Rows are points. The points of each table are mixes of a few directions, plus a little noise. Count the directions of each table, and those that both share. Where both have some left over, give the other angles between the two spaces (their principal angles), to ten degrees, smallest first.
In the rows, 128 means zero.

First:
[[102 135 120]
 [203 107 150]
 [ 68 145 110]
 [194 109 148]
 [147 122 134]
 [ 53 149 106]]
Second (6 x 3):
[[ 51 140 101]
 [152  96 123]
 [178 104 139]
 [142 121 130]
 [187 124 151]
 [ 57 183 123]]
Directions: first 1, second 2, shared 1

First:
[[139 162  97 130 159 129]
 [ 88  65 185 147  78 158]
 [164 167  92 105 155  93]
 [133 118 137 118 115 115]
 [179 138 118  76 117  52]
 [133 123 132 120 120 116]
 [ 62 123 133 199 152 232]]
Second, 9 rows:
[[106 123 142  91 154 142]
 [130 112 131 131 127  16]
 [119 126 104 123 106 160]
 [151  82 107 166 152 122]
 [141 136 166 134 168 127]
 [139 119  76 160  95 235]
 [176 156 121 202  83 101]
 [108 154 126 102  94 120]
 [ 80 144 178  43 174 130]]
Directions: first 2, second 4, shared 0; angles 40, 80

First:
[[187 124  52  93 156 157  93 166  81]
 [ 71 127 163 157 107 101 161 116 160]
 [218 135 119  87 152 168  78 117  94]
 [ 32 125 177 176  95  84 182 114 179]
 [145 125  92 116 139 137 118 148 110]
 [203 130  90  91 153 162  86 139  89]
 [ 62 127 170 162 104  98 166 113 166]
 [106 130 160 141 117 117 141 111 147]]
Second (10 x 9):
[[152  85 202 129 169 146  73 125 183]
 [161 114 133  79 160 145 109 173 125]
 [164 169 146 125 135 129 191  96 122]
 [134 155 221  76 111 126 152 114 133]
 [160 150 116 132 110  98 181 143 144]
 [ 74 124  77 111  83 110 110 172  94]
 [ 63 173 106 124  78 124 159  86  64]
 [123 111  48 206 135 117 124 120 140]
 [ 75 115  84 198 126 139  98  76 113]
 [173  86 146 101 174 143  85 178 161]]
Directions: first 2, second 5, shared 1; angles 40

First:
[[157 109 161 124 125 186 108 120 101 117 187 167]
 [134 139 171 145 111 204 114 130 148 111 116 167]
 [123 103 123 132 106  86 136 142 104 160 166 126]
 [108 188  89 154 116  86 159 134 192 114  30 113]
 [143 129 142 128 128 162 119 122 122 117 148 151]
 [ 99  95 146  68 217 164  91 109 129 129  83  44]
 [146 134  91  91 200 109 121  96 114 100 137  92]
 [115 128 103 183  27  27 174 174 120 180 159 164]]
Second (11 x 12):
[[159 151  79 131 156  63 168 103 119  92 168 137]
 [165 141 131 148 128 130 159 108 122  87 186 182]
 [126 101 142 154 129  60 198 121 121 117 198 151]
 [176 202  66 136 102 148 101 124 133 103 103 164]
 [107  93 137  85 178 142  95 122 113 147 112  66]
 [ 81  71 160 110 102 140  85 165 108 204 108  80]
 [116 152 113 127 167 107 152 111 164  98  77 101]
 [125 157 106 110 130 168  80 134 141 136  59 102]
 [157 177 128 167  34 192  96 155 135 133 116 206]
 [ 81  90 167 103 129 171  81 151 133 175  72  74]
 [118  74 179 142 153  90 192 112 118 113 209 143]]
Directions: first 4, second 5, shared 4
